Each row is a point. Each copy is the shape, with its points in the same order, turned, moved and blurred by noise. Some copies are also mirrored. Which?

Shape (8 x 3):
[[ 40 -30  45]
 [ -1   4  24]
 [-54  -9 -16]
 [-56  52 -31]
 [-35  63 -15]
 [ 16 -47  36]
 [-56 -41 -53]
 [-17 -20  50]]
Copy 1, 8 rows:
[[-59  30  21]
 [-24 -18  32]
 [  3 -60 -21]
 [ 54 -74  15]
 [ 49 -54  41]
 [-58   2  -5]
 [ 11 -44 -68]
 [-52 -30  21]]
Copy 1 is: mirrored
Copy 2, 8 rows:
[[ 48 -27  16]
 [ 24  20  -5]
 [-45  26 -12]
 [-44  80 -58]
 [ -2  73 -69]
 [ 18 -31  29]
 [-82  -6 -12]
 [ 22  21  40]]
Copy 2 is: only turned

Shape:
[[ 26 -39  24   1   3 -76]
 [ 21  33  44 -49  -1  63]
 [ 45  31  -8   4  -1  79]
 [-12 -28  57  34  14 -63]
 [  8  22  -5 -45  52  52]
 [  7   0  -3 -23 -25  74]
 [-26 -58  56  40  13 -44]
 [-31  60  -1  -4  14 -31]
 [ 16  19  26 -32 -22  40]
 [  4  12  62  46  41 -87]]
Copy 1:
[[ 14 -17  30  78 -32 -42]
 [ -2 -16  18 -66 -33  43]
 [ 44   7 -22 -59  -9  30]
 [ 16 -27  39 100  -2  12]
 [-15   3  25 -57  20  10]
 [  3  11 -41 -43 -29  49]
 [  2 -38  10  99   9  26]
 [  3  72  62  18  -1  16]
 [ 10   2   8 -31 -49  35]
 [ 33 -17  89  87  -5   0]]
Copy 1 is: only turned
Copy 2 (10 x 6):
[[ 61 -19   3  29 -46  -6]
 [-26 -10  11 -98  -2  36]
 [-14 -19 -45 -80  52  18]
 [ 57  -4  53  37  -9  -4]
 [-35 -31 -18 -48   5  77]
 [-50 -44 -13 -67  19  -4]
 [ 50 -38  67  39   6  -7]
 [-22  53  -1  16  -3  31]
 [-22 -11  -1 -71  -1   4]
 [ 83  37  40  37  -3  29]]
Copy 2 is: mirrored
Copy 3, 10 rows:
[[ 51 -41   7 -14  27 -62]
 [ 45 108  -3 -33  65  22]
 [ 36  68 -35   7  67  54]
 [ 53 -34  58  -8   2 -27]
 [-20  72   2 -33  81  21]
 [ 34  76 -43 -34  35  37]
 [ 50 -41  53 -35 -15  -5]
 [-17  42  27  33   9 -26]
 [ 46  78 -13 -19  41  -1]
 [ 45 -31  87  33  21 -42]]
Copy 3 is: only turned

Shape (11 x 8):
[[ 52  14 -40  47  19  60 -18  24]
 [-29  12  -2 -22 -16  55 -68   8]
 [ 11  22  20  98  -1  42  -3  46]
 [-21  -9 -20   8  -1 -17 -65  25]
 [ -7  48  -8  -8   8  49 -21  23]
 [-16 -40 -10  -3 -36  33 -68  16]
 [ -3 -58   1 -39  -6 -38 -19  21]
 [ 20 -23   6 -27 -48 -12 -19 -18]
 [-40 -24 -17   3   0  60 -14  22]
 [ 89 -59  57  69  75 -68  21 -80]
 [ 14 -46 -11  39   7 -66  10 -67]]
Copy 1:
[[ 68 -34 -66  24 -63  19 -37  24]
 [ 14 -60  13   4  -7  25 -62 -33]
 [ 53  21  -9  63 -95  -2 -45  16]
 [ 40  -6  -3 -10   8 -15 -83  -2]
 [ 19 -26  -7  -3 -41  53 -35  -5]
 [ 21 -60   6  19   4 -27 -78  -4]
 [  7 -17   9 -17  47 -41 -44  56]
 [ -7 -37  -7 -22   3 -54 -16  11]
 [  0 -38 -11  48  -5  26 -68  19]
 [ 95  58 -56  43  33 -89  90  38]
 [ 16  44 -66  15  38 -80   0  14]]
Copy 1 is: only turned
Copy 2 (11 x 8):
[[  71   18  -55   11  -49   39   58    9]
 [  47   12  -39   43  -49   41  -58   25]
 [  58   40  -11   47   -5   18   81   49]
 [  36  -18  -46   30  -32  -24  -40   32]
 [  33   22  -62   20   -9   64   -7   18]
 [  43    6   -9   22  -78   18  -50   41]
 [  13   -3   14  -26  -34  -35  -51   -7]
 [  10   38   -2    7  -70   -7  -32  -23]
 [  39  -21    5   22  -38   57  -15   40]
 [  76    3   60   56   -6  -81   59 -116]
 [   6  -38   35   50  -50  -48   20  -67]]
Copy 2 is: only turned

Shape, 15 rows:
[[-44 -20   0 -33 -26  -9   1  -9   7  -3  13]
 [  9  29  -1 -35 -19  69  19 -14  10 -22  -9]
 [ 22   0   0 -22 121  -1 -24 -12 -15  18  10]
 [ 15  18   8 -38 -29  -7   1 -15   9  11  26]
 [ 10  20  28 -38 -28   0  25  -3  -5 -26  -6]
 [ 21  17  32   7  -9  29 -37 -14  10  -2  25]
 [ 22  17  25 -17 -17   2   3  -7  10  20  20]
 [ 25  13  -3 -23 -28  -4  23 -10   5 -35  24]
 [  9  31  -3  61 -15  18   8   7 -31  23  24]
 [  8  13  13 -16 -29  -4  -6 -16   4 -16 -28]
 [  9 -70   2 -23 -18 -11  23 -16   9  21   1]
 [ 19  25  -1  40 -27 -12 -29  37   8  13  -3]
 [ 18  32   2  11 -10   3  15 -25  18  19   0]
 [ 20  24   1 -17 -29   5 -28 -17 -19   2  27]
 [ 14  21   8   0 -16  29  15   7   9  27 -44]]
Copy 1 (15 x 11):
[[-39 -12   8 -26 -23 -28  -8  20  30  12  14]
 [  0 -31  -3   4 -32  -3  39 -43  54   2 -35]
 [ 55  22 -28 -32  38  78 -34   9   3   4  -9]
 [ 15   0 -13 -34 -27 -49   0  -7  27  -3 -12]
 [-17   2   2 -37 -15 -41  38 -33  18  -7 -13]
 [ 27 -36  10 -16 -16 -23   3  10   8 -30 -44]
 [ 25 -14 -12 -23 -16 -46  11   0  11  -2 -19]
 [ -4 -11 -14 -30 -31 -35  18 -32  19 -32  13]
 [ 22 -29  -2  17 -48 -18  16   3 -58  -1 -14]
 [-30 -10   0  -8   1 -38   8 -20  13 -10 -29]
 [-32 -37 -63 -40   6 -35  -2  21  17  12  14]
 [  8   4  -2  37  -6 -46  13  24 -30 -30 -16]
 [ 23 -24  -5   2  -7 -43  -7 -28  -9   7 -13]
 [  7   0  -3 -22 -47 -33 -10  -3   7 -24 -38]
 [ -4 -18 -24  30   6 -26  31 -20   5  24 -40]]
Copy 1 is: only turned
Copy 2, 15 rows:
[[  14   14   -1   -1  -22   -4  -37    3   -5  -31    8]
 [  47   61   -9   15    4   29   12  -16  -47    3  -27]
 [  -4   15   11 -104   76   45    1    3    4   26   17]
 [  56    3  -13  -23  -16  -15    6  -13  -16   -4   -1]
 [  52   33   21  -15  -30    3    1  -27  -14   -3  -31]
 [  60   -8   20    7   29   18   27   -5  -16    3   14]
 [  49    8    8  -16    0  -17   21  -10  -15    8    4]
 [  43    5   -4  -17  -36   21   19  -12  -14  -10  -33]
 [  -6  -24   23   22   -3    4   32  -20  -29   58   12]
 [  45   18    8    6   -3    2   -9  -35   16   -2  -25]
 [   0    1    1  -20   10  -43  -18   23   -3  -35  -43]
 [  34  -19   13   24   -6   -2   19    1   34   56    3]
 [  19   12  -10   -4    3  -11   37  -34   -3   15   -1]
 [  56  -21   -7   -6    0   16   -3  -22  -25   16   -1]
 [  24   46    3   18   18  -20   10  -22    2   37  -23]]
Copy 2 is: mirrored
Copy 3 (15 x 11):
[[-36 -18   5  19  -7  10 -19  19  -6 -49  -6]
 [ -1  41  35 -12 -23  46  20   9 -14  -4 -23]
 [-17 -10 -12  -1  72 -13  -3  28  34  70 -71]
 [-10 -16 -12 -20 -16  41 -20  -9 -10  -4   3]
 [-14 -15  24 -38 -41  26   4   1 -19 -11 -18]
 [  9  11  33 -19  24  12 -40 -22 -18   9   7]
 [-16 -10  -1 -20  -5  24 -19 -27  -4   8   8]
 [ 18 -15  -2 -37 -23  21   7   0 -18 -17  -4]
 [-12  36  -8 -19  10 -35  -2 -17 -50  23  30]
 [ -5 -16  26   1 -45   8 -10  -7 -17   0 -14]
 [-32 -57   2  38   1  25  25   6  -1  -5  26]
 [ 11  16  -2  -8 -25 -43 -34 -18   4  18  31]
 [-12   5 -10  -2 -12   5   2 -38 -21  18  -7]
 [ 12  -4  -3 -14  -7  23 -42   8 -26  11   8]
 [-28  32  17  11 -48   1   5 -14  -5  34   9]]
Copy 3 is: only turned
Copy 4 (15 x 11):
[[-31  10 -25 -35  11  10 -14   6  18 -17 -10]
 [ 36  48  23 -36 -40   8   8  19   2 -36 -32]
 [ -8  83  -4  70  29 -28  24  57 -30   9  32]
 [ -6   5  -5 -38 -28  -6  -7  20 -21   3  11]
 [ -9   5  17 -37 -27 -25  10  17  -3  -6 -36]
 [ 14  24  44  -3 -12   2 -34  -2 -23  -1  16]
 [ -2  10  13 -19 -25   4  -2  10 -29  17   2]
 [  9  -3  15 -39 -29 -25  11  23  19   0   4]
 [ 19  -7  14  43 -42  17  12 -43   0   1  13]
 [ 17   9   1 -30  -3 -31  -8  -6 -11  -5 -29]
 [ -3 -11 -15 -39  51  27  31  20  -8   8  -2]
 [ 34 -18  -3  29 -22   0 -37 -19  -3  33 -10]
 [ 21  28  -1 -15 -29  -6  14 -21 -17  22   5]
 [  9  -4   5 -11 -27 -15 -20   7 -24 -24  21]
 [ 37  26  -7  -3 -19  12  11 -12 -28   9 -49]]
Copy 4 is: only turned

Shape:
[[ 85  53  77  22 -47 -31  37 -42   8 -53  22  31]
 [-14 -46  -8  27 -58  61 -19  13 -64  19  62 -49]
 [-38 -56  56 -30 -44 -21  51 -30  56  52  56 -14]
 [ 28 -14   5   0  24  58  25 -42 -29  59 -40 -39]
 [ 45 -13 -39 -13  34 -15 -29 -76 -62 -16 -46 -56]
 [-20   8  25  41  26 -44  41 -85 -41  63 -23  41]
 [-38  22 -24  47  -7  38 -53  24  43   2 -22 -23]
 [ 21 -39   9  27  37 -19  54 -11 -37 -42   7 -33]
 [ 50  40 -28 -52  53  29 -39 -39 -16   9  32  15]
 [-15 -16 -36  25  16 -42  24   2  40  -8 -44  34]
 [ 30   2  14 -59  51 -13 -49 -29 -54 -48 -33  41]
 [ 74  46 -37  43 -23 -23 -47  12 -42  43  63 -56]
 [-27 -67  40 -50  11 -32  27 -22 -61  57  -5 -19]
 [-30 -41 -24 -34 -59 -14 -14  10 -52   5  -2  -5]
 [  0  43 -12 -68  58   3  35 -15  -1   1  21 -45]]
Copy 1 (15 x 12):
[[106  51  42  38 -56  15 -19 -56  -4  -7  47  -6]
 [-61 -49  30 -47 -28 -77   5 -10  48 -14   4 -32]
 [  4   3  76  47  79 -65  32 -36  63   6  62  27]
 [-24 -56  37 -41  43  22  10 -23 -40 -19   1  33]
 [  0 -11   4 -59  44  36 -77  16 -34 -76  10 -15]
 [-26  74  70 -20  59 -14 -26 -38 -79   5  37  29]
 [-67  -7 -32  47  23   7 -14 -38  21   6 -56 -23]
 [  8  10  59  13  -1 -13  -7  29 -19 -90   0   6]
 [  8  37 -53 -73  19  35  -1 -30  29 -35  11  46]
 [-14  45 -14  76  48 -17 -21  17 -37 -16  -4  22]
 [ 14  53  -2 -47   0  58 -81  40  23 -26  10  56]
 [ 37  20 -21 -78   0 -62  -1 -51   9 -15 -52 -67]
 [-16   1  92 -44  73 -30 -16  48  16  -1  32  41]
 [-33  -2  12 -12  22 -50 -32  53  32  17  37 -22]
 [  3  33   6 -33  57  54  50   7  37 -59   8   9]]
Copy 1 is: mirrored
Copy 2 (15 x 12):
[[  92    2   48  -19  -17   52   44   -7   15  -77   38  -38]
 [   7  -32  -45  -59  -24   24  -56   15  -52   76    5  -29]
 [   4  -34    5  -91    6  -36  -33  -45   83    4   31    9]
 [  24  -89  -52   -7    3   -6   15  -50  -49    7  -26   26]
 [  74  -61  -97   68   32   15  -29  -18  -45  -26    4  -10]
 [  12  -81  -14   31  -26  -64   17  -65   -3  -42   49  -52]
 [ -36   23  -49   46  -34   10   27    9   18   46  -42    2]
 [  37 -104   -9    3   28   14   -6   48    5  -12   13  -27]
 [   9   -1  -30   36   18   13    9  -21  -79  -20   56   69]
 [ -15  -35  -53   31  -12  -35   29   37   45  -48   -2   -8]
 [  50  -12   -2   86   20  -23  -43   19  -65  -67   10   29]
 [  75   12  -73   -9  -27   13   40    4  -55   62   75  -23]
 [  43  -79  -18  -23   32  -92  -68  -20   -9    7   12   -5]
 [   8    3  -57  -25    9  -45  -61   27  -32   -3   -7  -43]
 [  11  -28  -22   12  100   -8   32  -26  -19   -1   23   35]]
Copy 2 is: only turned
Copy 3, 15 rows:
[[  37   75   96   30  -44   38   15  -56   61  -37    4  -16]
 [  18   13  -26  -42  -20   88   -5   51  -75  -11  -40    1]
 [ -40   16   -5  -24    5   76   19  -35  -12    1  111   -1]
 [  75  -23   20  -78   37   19   15    3    7   38   -9   18]
 [  59   -5    1 -109    5  -49  -30  -58   -9  -23  -55  -33]
 [   5   -9   27  -21  -12  -33  -18  -58   14   22   23  103]
 [ -25    9  -43   20   36   -2   20   45   21   21  -48  -47]
 [  32    2   39  -55    0  -11   33    5  -21  -76   19    6]
 [  37   55    0  -84   26   12  -80    4   75  -16  -21  -12]
 [   5  -38  -14   15    0  -45    9   -6   47  -26   29   -9]
 [   6  -25   46  -77   12  -15  -72  -22   74  -73  -44  -20]
 [  29   95   -2  -65  -79   -8  -15   49  -11   24  -30  -33]
 [ -31  -48   16 -110  -22   33   -8  -21  -17  -13   46   42]
 [ -19  -35  -33  -59  -48   60   -7   -5   -8  -40  -22  -11]
 [   6   58  -13 -113   41    2   22   -1   64  -36   19    0]]
Copy 3 is: only turned
Copy 4:
[[-12 104 -26  50 -25 -20 -49 -48 -38  10 -76  95]
 [-39  17  -6  39 -19  59  21 -46  66  22  50 -18]
 [ -6   4  97  11 -73 -15  20 -32  19  -6  17  93]
 [-33  20   4 -82   9  25  46 -46  14  30 -35  11]
 [-16 -19 -91 -58 -26 -41  21 -52  10  35 -53 -18]
 [  8  66  13 -72 -32 -62   9 -32 -49  85  17  39]
 [-28 -12  19 -16  71 -16 -64 -12  40  -5  16   0]
 [-15  22 -12  29  -4 -40  55 -56 -44   2 -30  -9]
 [ 14   6 -94 -53  24   4  17 -10   9 -10  -6  83]
 [ 49  -1  34 -19  19 -62 -29   2 -33   0 -22  -1]
 [-14 -31 -99 -17  -6 -10  -3  23 -63  29 -42  46]
 [ -4  85 -73  15  15 -29  11  -9 115  11  -4  14]
 [-34  -9  22 -26 -80 -15  74  16 -16  46   5  27]
 [ -9 -12  -7  11 -68  16 -12  21  12  11  18 -21]
 [-29  10 -37 -52  -3 -38  48  -8  -9 -72  -5  59]]
Copy 4 is: mirrored
